Each point is reached from the start by the listed moves, each made 0, 1 or 2 times, or once backwards (-1), plus a little noise. Say if it took an odd or an even number of moves. Then give how often each move was made.

Moves:
(1): [-0.01  0.06 -0.03 -0.02 -0.20 -0.20]
(2): [-0.15  0.14  0.10  0.01  0.15 -0.01]
(3): [ 0.09  0.33  0.16  0.03 -0.01 -0.25]
Start: [ 0.00  0.09 -0.01 -0.06  0.01 -0.03]
Points:
[-0.08  0.69  0.16 -0.05 -0.25 -0.68] => even (2, 1, 1)
[-0.13  1.16  0.45  0.01 -0.12 -0.95] => even (2, 2, 2)
[-0.29  0.32  0.22  0.00  0.54  0.15] => odd (-1, 2, 0)

Moves:
(1): [-0.08  0.06 -0.12 -0.22  0.10 -0.01 -0.16  0.02 -0.18  0.30 -0.22 -0.07
  0.07]
(2): [ 0.13 -0.30  0.00  0.00 -0.29  0.02  0.10  0.10 -0.05 -0.07  0.23 -0.07
 -0.03]
(3): [-0.08  0.11 -0.09  0.02 -0.21  0.15  0.26 -0.20  0.14 -0.09 -0.29  0.23
  0.09]
(4): [-0.10  0.16 -0.08 -0.47  0.12  0.03  0.09  0.27  0.08  0.16 -0.02 -0.04
  0.13]
(5): [-0.24  0.02  0.06  0.39  0.05  0.10  0.00 -0.01  0.15 -0.11  0.33  0.11
  0.21]
(6): [-0.04  0.13  0.36  0.08 -0.11  0.07  0.03  0.23  0.21 -0.10 -0.19  0.35
  0.00]
(7): [ 0.03  0.41  0.21 -0.11 -0.06 -0.02  0.30  0.17 -0.10  0.04 -0.02  0.28
  0.19]
(8): [-0.06 -0.06  0.01  0.03  0.07 -0.17  0.20  0.09  0.17 -0.10 -0.17  0.36
  0.23]
(9): [ 0.07 -0.12  0.19  0.20  0.07  0.00 -0.01 -0.25  0.16  0.18 -0.11 -0.15
  0.22]
(10): [-0.18 -0.25  0.06 -0.23  0.31  0.04 -0.05  0.15 -0.10 -0.17 -0.20 -0.06
 -0.02]
(11): [ 0.14  0.07  0.06 -0.27  0.19  0.16 -0.11 -0.01 -0.01  0.07 -0.09  0.24
  0.03]
Start: [-0.02 -0.09 -0.11  0.02 -0.08  0.04 -0.04 -0.03  0.01 -0.09 -0.08  0.22
 -0.12]
Points:
[-0.28  0.03  1.22  0.35  0.16  0.01  0.77  0.35  0.32 -0.44 -0.61  0.52
  0.59] => odd (-1, 0, 0, 0, 0, 1, 2, 0, 2, 2, -1)
[ 0.48 -0.77  0.88 -0.22 -0.53  0.27  0.69  0.45  0.66 -1.11 -1.11  2.14
  0.01] => odd (-1, 2, 1, -1, -1, 2, 0, 2, 0, 1, 2)
[ 0.07 -0.14 -0.04 -0.45  0.24  0.79  0.30 -0.56 -0.31 -0.66 -0.63  0.73
 -0.10] => odd (-1, 0, 2, -1, 0, -1, 1, -1, 0, 2, 2)
